Rows are points. Examples show where two turns around zero, p and q, send a point. Write where each new point lands after one turn and then the other. Backwards means that the second turn is done in reverse. Each puzzle has new turns, and all numbers are rounded.

Turn p:
[  0 -12] => [  7 -10]
[-39  29] => [-49   2]
[  0 -35] => [ 20 -29]
[40 18] => [23 38]
Turn q:
[ 9 16] => [-5 18]
[-18  33] => [-36  10]
[ 10 -49] => [ 42 -27]
Where do these land?
p, then q backwards: [ 3 22] => [ 7 21]
p, then q: [-23  25] => [-29 -18]
p, then q backwards: [ 21 -47] => [ 12 -50]

Turn p:
[-14 -22  47] => [ -1 -22  49]
[ 11   0 -16] => [  2  -2 -19]
[24 59 38] => [61 36 21]
[-32 -11 -18] => [-38   7  -1]
[ -5  -5 -12] => [-11   0  -8]
[ 17 -21 -39] => [-12 -19 -42]
Turn q:
[-34  18  -8] => [-29 -18  19]
[ 19 -15 -44] => [-15   4 -48]
[ 1 25 -1] => [-16  15  13]
[-34  17  14] => [-13 -18  34]
[28 13 42] => [32 33 25]
[ 21 -57  -3] => [ 41 -15 -43]
Where do these land?
p, then q backwards: [-12 -22 -11] => [-18   6 -20]
p, then q: [ 26 -14  -8] => [  4  -4 -30]
p, then q backwards: [-12  67 -18] => [66 23  4]
q, then p: [ -3 -15  56] => [ 48 -32   8]
q, then p: [  1 -17 -18] => [-15  -4 -19]

Turn p:
[ 21  -9 -17] => [ 14 -22  12]
[-35   9 -22] => [-41  -8  -4]
[-6 21 76] => [ 21  67 -35]
[-15 -26 -20] => [-19  -8  29]
[31 -9  7] => [32 -4  7]
[  5  13 -24] => [ -5 -26  -8]
Turn q:
[-21  24 -20] => [-18  -9 -32]
[-34   1  54] => [-1 63 -7]
[ -3 -10 -27] => [-19 -21   5]
[ 14   5 -28] => [  0 -32  -3]
[ 44 -20  20] => [37 -3 36]
Where do these land?
q, then p: [13 -7 22] => [ 21   3 -16]
q, then p: [ 39 -30 -25] => [25 39 30]
p, then q backwards: [-18 -11 -12] => [-11 -19 -10]
q, then p backwards: [-34  48  15] => [-12  49  33]

Turn p:
[ 14  20 -41  17] => [ 23  44  -4 -10]
[-25   7  38  -7] => [-30 -29 -21   3]
[ -7 -19  40  13] => [-35 -19   9  22]
[11  0 25  1] => [-23  -8  11  -6]
[-20  -5  32   0] => [-25 -24 -10  13]
[  3  -9 -49  -3] => [46 19  3  4]
[ 24   6 -46 -20] => [ 45  17  11 -26]
Turn q:
[-11  12   4 -17] => [ -3 -20 -13   2]
[  3  24 -22  22] => [ -3  28 -26  11]
[ -2 -76  -4 -10] => [-22  -6  73   2]
[ 23  19  19 -34] => [ 37 -30  -8   8]
[  7 -15  42  17] => [ 17   2  17 -42]
[ -3  23 -15  11] => [ -4  14 -25   8]
[-17  13 -24  13] => [-23  15 -19  10]
Where do these land?
q, then p: [ -3 -41   1  -2] => [-31 -26  -6   5]
p, then q: [34 21  6 -3] => [  3 -38 -12   0]
p, then q: [23 -4 13 24] => [ -6 -12 -21 -26]
p, then q backwards: [ -5   3 -34  18] => [ 29  14 -12  18]
q, then p: [-49  21  13 -37] => [ 43 -20   8  45]
